Rows are points. Each copy is the shape, with its points in the same order, turned, moved and blurred by noise. Some copies are also mirrored. Which?
(in the rows, 128 means zero)

Shape (6 x 3)
[[193 156 116]
 [ 70  75 155]
 [131 150 144]
 [126 170 111]
 [136 126 106]
 [177 170 113]]
Copy 1 (6 x 3)
[[173 179 121]
 [ 75  70 186]
 [112 161 157]
 [103 170 117]
 [123 129 122]
 [148 181 113]]
Copy 1 is: only turned
Copy 2 (6 x 3)
[[161 166  73]
 [ 82  91 180]
 [111 162 115]
 [146 184 138]
 [145 140 127]
 [158 179  91]]
Copy 2 is: mirrored
Copy 3 (6 x 3)
[[195 157 124]
 [ 70  71 139]
 [131 144 140]
 [127 172 112]
 [139 129 100]
 [180 171 119]]
Copy 3 is: only turned
Copy 4 (6 x 3)
[[192 157 142]
 [ 66  83 150]
 [129 149 153]
 [136 171 117]
 [135 136 123]
 [175 171 141]]
Copy 4 is: only turned

Shape (7 x 4)
[[160 180 105 108]
 [193 140 137 134]
 [142 154  85 106]
 [151 109  79 187]
 [181 111 117 189]
 [109 134 133 166]
 [123 132 119 105]]
Copy 1 (7 x 4)
[[136 179  86 135]
 [178 165 129 163]
 [139 151  67 135]
 [127 113  96 214]
 [166 125 133 211]
 [112 117 143 163]
 [144 125 104 115]]
Copy 1 is: only turned
Copy 2 (7 x 4)
[[166 192 125 118]
 [190 132 136 128]
 [149 184 113 115]
 [169 123  62 152]
 [200 101  85 166]
 [138 129 105 189]
 [125 148 124 124]]
Copy 2 is: only turned

Shape (11 x 8)
[[134 107 150 134 108  97 175 140]
 [144 119 167 124 104 144 162 108]
 [188 136  71 139 179 177  89 158]
 [105 103 119  80  92 140 101 142]
 [109 109 161 135 160 131 175 107]
 [124  96 145 183 122 129 142  92]
 [132 138 114 111 128  95 119 130]
 [ 88 127 133  92 103 127 125 160]
 [146 143 176 154 149 120 122 129]
 [171 197  48 188 156 183  94 164]
 [134  88 168 158 140 133 147 148]]
Copy 1 (11 x 8)
[[118 125 146 128 135 119 182 103]
 [119 153 168 130 139 161 152  99]
 [179 154  69 138 161 164  90 194]
 [ 93 140 128  74  99 148 104 130]
 [ 92 152 124 134 178 162 171  89]
 [ 96 118 126 183 143 156 140  94]
 [131 152 108 115 130 105 120 113]
 [ 85 158 131  81 116 122 138 141]
 [122 158 148 158 181 117 132 127]
 [174 203  61 189 118 148 103 216]
 [101 117 146 145 176 148 162 134]]
Copy 1 is: only turned
Copy 2 (11 x 8)
[[110 163 107 122 117 115 184 160]
 [118 168 131 135 116 164 173 133]
 [191  92  97 168 191 167 101 164]
 [106 128 110 125  83 177  92 168]
 [ 82 136 116 149 138 132 182 120]
 [ 92 186  75 174 148 153 157 133]
 [136 141 106 141 113 104 117 149]
 [ 96 125 127 136  78 141 117 182]
 [113 163 147 159 168 121 145 142]
 [212 116 101 249 171 151 108 190]
 [ 89 151 111 137 165 150 165 170]]
Copy 2 is: mirrored
Copy 3 (11 x 8)
[[149 111 158 150 106 100 157 150]
 [140 135 170 139  91 133 148 112]
 [182 143  66  71 175 176 117 127]
 [ 92 113 114 102  95 124  93 143]
 [121  99 170 153 135 135 166  99]
 [160 119 141 193 118 124 135  97]
 [125 138 117 115 133  86 139 146]
 [ 80 114 127 121 102 126 136 167]
 [148 150 170 146 160 127 118 144]
 [169 201  38 115 181 192 156 159]
 [156  91 153 161 131 145 121 138]]
Copy 3 is: only turned
